Each row is a point. To make a cloud, some directions were put in groups of two or more. Within a group, all points are equally far from the middle, so they leave a hole (a ring in 2 directions, a hollow ball in 3). The other directions are filled evenly. Then the cloud was stretched, turned, moved and blurred a little. Count the holes, and give their numbers of directions, smallest first.
In the rows, zero is written as 128.

Cloud, 19 rows:
[[155 154 179]
 [153 185 152]
 [ 75 135 111]
 [123 156  80]
 [174 167 111]
 [120 158  81]
 [107 169 175]
 [128 145  77]
 [165 148 173]
 [128  87 124]
 [ 92 125 168]
 [140 128 182]
 [ 77 150 154]
 [183 126 144]
 [136 187 158]
 [134 187 161]
 [106 111  86]
 [180 133 156]
 [151 112  84]]
Holes: 1 (3)

Cloud, 26 rows:
[[129 102 109 177]
 [117 130 121  74]
 [130 148 139 167]
 [127  57 118 148]
 [138 109 121 189]
 [ 74  92 141 138]
 [ 71 112 129  92]
 [174  66 101 165]
 [166  66 130 115]
 [172  81 147 165]
 [111  80 109 149]
 [ 95  71 158 159]
 [ 82  75 163 154]
 [147  57 123 105]
 [117  48 125 102]
 [128 120 178 158]
 [149  65  95 146]
 [101 111 128 159]
 [159  82 165 147]
 [142  89 180 106]
 [179 112 119  96]
 [114 132 134  71]
 [148 155 141 106]
 [110  58 160 156]
 [158 147 150 113]
 [153 121  75 102]]
Holes: 1 (3)

Cloud:
[[143 102 174 133]
 [120 119  83  99]
 [147 121  95  80]
 [192 108 141 107]
 [134 128 120  77]
 [160 191 164 128]
 [188 135 157  58]
 [145 127 105  95]
 [ 97 152 167  71]
 [ 83 136 186 133]
 [ 90 183 139 107]
 [151 121 168  82]
 [172 120 144 107]
 [171 167  99 105]
 [142 128 115 175]
 [169 119 116 123]
 [145 146 132  97]
 [125 113 157  51]
 [172 140 114 108]
 [188 146 165 119]
 [ 62 159 126 106]
 [167 118  85 112]
 [176 131 188 153]
 [ 84 173 119 111]
 [127 114 135 104]
 [138 191 179 102]
 [ 79 128  94 108]
 [161 145 161 110]
 [203 135 147  71]
 [143 208 169 107]
 [155 118 175  87]]
Holes: 0

Cloud, 51 rows:
[[104 136 115  90  88  64]
 [153 103 192  89 133 128]
 [115  83 138 110 117 139]
 [197 127 151 132 126 112]
 [130 186 177  82  99 130]
 [141  84 157  75  84 114]
 [120 147 164 149  56  99]
 [101 163  95  93 157 132]
 [151  55 164  97 119 154]
 [195  97 118 147 128 150]
 [143 131 175 111 115 111]
 [170 111 151 141 135 178]
 [147  88 155 120 138 165]
 [141  85 143  47 172 163]
 [138 110 101 109 102  81]
 [165 134 133  83  49  86]
 [ 80 158  92  99 153 138]
 [147 120 110  42 126  99]
 [ 80 129 168 104 108 201]
 [179 131 121  96 134 114]
 [108 157 177 178 146 125]
 [143 111 107  52  92 118]
 [ 99  98 105 104 108  96]
 [118 121 173 110 147 159]
 [176 141 135 126  85 129]
 [131  51 170 159 156 142]
 [110 106 148 120 134  98]
 [152 178 127 117  44  92]
 [ 95 101 118 122 170 146]
 [ 96 131 177 129 164 130]
 [121  92 149  77 211 154]
 [143 168 170 105 107 164]
 [145 209 114  80 121 128]
 [134  75 183 106 111  98]
 [ 95 131  93  92  98 113]
 [154 136 178 178 169  73]
 [161 175 125  81 170  80]
 [134  75 138 117 134  59]
 [125 103 146 131 216 160]
 [186 110 111 129 134  49]
 [110  94 186 108 173 165]
 [182 109 120 102 123  74]
 [107 146 186 112 129 115]
 [130  95 191 114 161  75]
 [126 134 128 119 180 116]
 [122 147  66 104 117 136]
 [127 102 135 128 189 160]
 [130 159  93 123 143 105]
 [133 145 226 126 136 118]
 [114 111 138 120 189 160]
 [158 190 135 134 102 155]]
Holes: 0

Cloud, 56 rows:
[[165 181 127  97 160 188]
 [134 165 119  66 101 124]
 [146 107 115  80 184  72]
 [127 104 127 139 149 158]
 [148 101 136  76 166 188]
 [155 138 150  90 192  67]
 [119 125 133 128 178  90]
 [149 133  71 158  83 134]
 [122 172 124 144 128 160]
 [135 118 136 166 152  67]
 [168 139 163 100 148 118]
 [186 123 134  64 124  97]
 [101 126 159 101  62 167]
 [170 150 137 134  80 114]
 [114 161  95 151 155  89]
 [129 131  91 146 127 180]
 [129 135 124  61 156 194]
 [117 102 109 127 119  99]
 [128 176 138 128 114 186]
 [121 118 172 113 113 150]
 [170 157 142 139 175  78]
 [118 129 174  65 133 160]
 [187 162 122 102 150 176]
 [144 154 171 167 197 108]
 [193 124 124  80  94 126]
 [119 115 120 132 161  61]
 [119 122  93 151 195  99]
 [111 150 124  91 193  95]
 [129 153 112  66 139 141]
 [162 152  94 119 109 150]
 [183 141 132 118 118 124]
 [136 109 156  76 121 121]
 [187 152  90  48 138 135]
 [177 132 159 110 131 161]
 [210  97  89  78 147 124]
 [203 117 100  69  89 131]
 [148 169 148  91  58 182]
 [141 147 107  64  80 139]
 [165 138 168 151 148 166]
 [162 100 120 111 186 134]
 [147 185 102 114 173  95]
 [201 140 129  45 142 142]
 [118 123 153  87 135  95]
 [158 161 118  90 121 211]
 [150 119 161  87 171 160]
 [154 195 155 113 128  88]
 [125 110 156 160 136 197]
 [205 119 116  61 126 148]
 [102 116 146 139  91 121]
 [134 111 159  77 118 120]
 [192 145  99  74 124 130]
 [113 133 147 120 150 192]
 [110 126 151 154 146 146]
 [192 153 140  50 133 143]
 [157 109  48  98 150 165]
 [193 129 125  87 127 128]]
Holes: 1 (2)

Cloud (53 x 6):
[[ 66  86  96 149 149  87]
 [149 114 111 121 114 130]
 [119  87  88 100 120 156]
 [124  40 126 138  57 129]
 [108 106 102  68  95 109]
 [113  58  84 106 184 126]
 [131 103 139 162 153 180]
 [145  57  85 132 122 112]
 [102 164 155 134 133 132]
 [153 106 127 130 118 156]
 [105 133 125  63 117 145]
 [100 161 173 126 132 134]
 [158 133  84 190 103 133]
 [116 145 130 127 148  98]
 [112 105 134 210 157  83]
 [ 80 140 139 124 157 109]
 [122 122 131 150  77  81]
 [ 74 138 123 133 203 110]
 [114  96 117 106 136 184]
 [103  78  69 121 118 160]
 [127 101 151 202 129 169]
 [ 93  64 153 131 128 128]
 [143  91 131  82  94 129]
 [142 126  77 191  87  73]
 [120 116 122  97  95 182]
 [105  88 149 166  89 183]
 [133  56 138 144  63 144]
 [107 168 164 146 126 135]
 [ 73  85 145 103 166  90]
 [152 112 100 181  79 154]
 [132  78 116  81  73 131]
 [112  52 107 160 125 115]
 [142  79 109 108 148 140]
 [145  94 165  93 120 172]
 [109  71 104 220 115 104]
 [154  72 104 129  48 100]
 [154 113 159  77 124 119]
 [129  81  51 139 120 131]
 [122  67 129  84 196 143]
 [ 73  98 154 125 162 166]
 [ 90  90 121 175 135 155]
 [162  65 169  88 134 135]
 [ 83  94 166 154 126 133]
 [111 135  83 113 108 146]
 [135  95 111 132  42 146]
 [109 127 134  91 168  80]
 [131  61  65 118 107 116]
 [158  77 101 131 115 118]
 [152  62 139  83 174 127]
 [132 106  84 122  86 118]
 [ 84 123  97 206 127  88]
 [119 109 107 112  66 167]
 [146  86 118 175 101 155]]
Holes: 1 (2)

Cloud, 78 rows:
[[136 115 113 130  42 172 138 190]
 [204 190 182 161 185  92  91 128]
 [138 153 140  82 110 167 122  97]
 [116 145 155 158 167 140  97 132]
 [136 126 127  75 198  76 125 116]
 [155  92 102 129 151 172 162  99]
 [149 183 138 183 188 108 118 139]
 [109  92 121  99  49 146 135 171]
 [194 154 132 146 127  97  88 153]
 [180 171 103  88 116 149 127 152]
 [ 92 130 124 184 125 149 131 154]
 [146 162 180 138 118  71 152 141]
 [117 190 134 108 143  94 127 208]
 [111 163 135  86 149 159 143  86]
 [180 126 189 164 154 126 113 162]
 [143 126  98 132 125 156  97 219]
 [ 66 126 113 149  60 156 177 146]
 [133 101 158 133  76 106 153 143]
 [ 75 135 169 112  86 127 101 196]
 [ 99 137  64 140 111 133 128 141]
 [133 105  72  96  88 145 175 191]
 [127 179 173 140 167 125 135  93]
 [149 209 110 138 147 152 176 137]
 [ 83 140  82 119  93 142 174 179]
 [199 133 128 129 132 113  90  98]
 [109 114 167 201 188 112 118 139]
 [146 201 180 111 119 125 102 104]
 [116 162 153 103 167 171 165 103]
 [143 143 156 133  92 187 157 123]
 [201 189 111 107 141 146 160 198]
 [115 113 131 135 137  88 137 129]
 [115 164 119 133 136  75 133 154]
 [182  78 117 100  87 186 165 144]
 [165 161 167  64  96 104 108  92]
 [153 182 140  99 192  86 127 198]
 [ 77 132 172 106  82 127 118 184]
 [150 138 179 142  99 161 163  69]
 [164 100 164  78 144 166 159 151]
 [161 159 136 104 138 130 202 183]
 [178  96 124 170 193 170 180 129]
 [ 81 104 130 154  84 137 156 115]
 [109  94 166 118 104 107 120 157]
 [165 159 127 184 131  66 163 127]
 [133 157 112 110 100 108 108 199]
 [ 66 145 135 151 114 117 108 120]
 [ 59 125 150 170 132 134 124 148]
 [144  94 156 116 152 177 116 121]
 [166 175 104 111 155 146 137 106]
 [157 153 108 111  66 144 124  73]
 [156 188 130 161 100  92 177  87]
 [165 107 109 110  94 200 158 166]
 [153 128 115 176 116 141 189 115]
 [144 147  46 143 146 127 176 177]
 [155 151 123 174 106 122 167  94]
 [143 190 110 135  54 155 121 164]
 [127 109 112 116 127 146 204 169]
 [179 206  94 156 105 163 171 150]
 [115  88 148 168  95 129 165  85]
 [173  86 135 109 153 138 142 177]
 [142 138 111  85  98 125 199 135]
 [161 154  84 157 112 102 190 176]
 [167 178 149 171 147 142 151 124]
 [157 140 109 150 147 110  89  96]
 [179 132  98 133 139 169 127 167]
 [169  98 113 109  81 120 200 123]
 [183 183  62 100 123 147 115 192]
 [151 129 133  90 108 174 136 159]
 [139 154 180  80 111 116 109 129]
 [ 60 169 120 128 110 134 144 148]
 [122 124 116 149 166 158 124 138]
 [139 133 100 190  98 124 186 146]
 [175 218  92 153 115 150 172 140]
 [ 77  70  93 122 173 149 139 171]
 [118  95 124 117 133 100 145 115]
 [138 130 114  89 132 100 165 122]
 [118 169  85 125 105 135 177 238]
 [186 107 113 153 103 148 118 115]
 [152 160 165 102 125 111 147 165]]
Holes: 1 (2)

Cloud:
[[155  91 163 171 166 132 101 138]
 [175 168 155 103 186 176  83 104]
 [181 164 123  78 156 161 111 150]
 [142  80 113 162 178 172 121 188]
 [106  85  71 175 143 127 144 118]
 [119 133  86 111 138  76  82 136]
 [107 123 100  92 126 143 164 156]
 [ 92 158  97 142 152 150  68 115]
 [141  79 204 141 150 119 162 190]
 [155 134 157 145 120 125  57 159]
 [ 84 123 123 149 138  65 147 130]
 [135 188 128 135 175 110 170 152]
 [168 162 107  79 163 179 100 136]
 [123 138  96 147 107 111 180 153]
 [144 117  92 112 191 116 134 114]
 [176 133 112 133 167 151 159 177]
 [153 104 145 146 180 185 176 182]
 [155 119 117  99 136  86 161 117]
 [130 105 102 121 171  89  98 117]
 [116  79 142 109 151 148 100  90]
 [105  75  94 130 192 178 164 114]
 [144 160 129 114 180  51  93 117]
 [126 137 195 153 142 128 160 161]
 [174 158 155 134 170 101 139 123]
 [103 131 130  80 172 105 107 170]
 [135 189 162  99 148 170  68 101]
 [177 170 166 140 137  66  79 155]
 [121 122 190 142 171 168 141 162]
 [136 110 155  56 148 136 123 136]
 [131 127 110  88 109 139 136 124]
 [163 100 154 105 177 150 161 187]
 [112 124 163 153 130 147 185 195]
 [182 103 121 126 161 125 125 164]
 [179 115 208 134 176 117  90 142]
 [ 73 153 113 123 152 136 115 139]
 [131 113 145 132 135  66  81 108]
 [153 157  89 158 144  84 185 183]
 [113 127 102 117 148 186 113 182]
 [118 190  57 116 154 100 110 110]
 [135 120 185  96 130 164 144 119]
 [149  86 169 146 136 161  89 177]
 [124  69 140 143 166 166  78 145]
 [126 129  64 140 124  74 179 158]
 [162 160  50 118 166 180 136 105]
 [108 168  87 153 128 175 144 168]
 [126 142 100 153 130  61 156 128]
 [115 164  80 126 126  42 141 136]
 [122 113 140 153 180 182  85 168]
 [106 150 108 116 192 131  85 115]
 [136 128 201 135 175 117  87  98]
 [138 128  64  94 149  85 145 175]
 [144 203 131 106 151 142  93 135]
 [102 137  30 129 136 105 131 152]
 [ 97 158  79 118 139  95 112 191]
 [121 159  93  82 171 148  64  89]
 [118 160 129  95 136 100 114  66]
 [153 159 107 134 128 116  54 143]
 [148 152 194 119 187 113  82 153]
 [140  82  94 105 154 183 136 163]
 [ 99  77  93 122 175 142 164 123]
 [137 144 148 169 126 153  94 161]
 [147 145 114 109 177 120 202 148]
 [132 152 100 150 107 118  91 131]
 [144  99 208 142 146 129  55 142]
 [125 123 160 175 163 166 143 198]
 [160  98 161 107 158  50  85 150]
 [130 169  37 126 135 155 156 158]
 [101 101 105 109 144  89 119 196]
 [147  95 221 136 138 102  81 171]
 [126 144  42 112 131 149 125  78]
 [107 132  99 104 192 121 106 109]
 [119 178 111 105 164 156  53 104]
 [151 125 177 173 148 100 165 191]
 [115  97 183 112 158 105  70 139]
 [131 128 190 146 113 143 108 139]
 [141 102 117  74 148 128 118 169]
 [128 177  84  97 157 134  65  50]
 [102 161  72 112 137 137 119 177]
 [148 174 106  90 118 192 100 109]]
Holes: 1 (6)
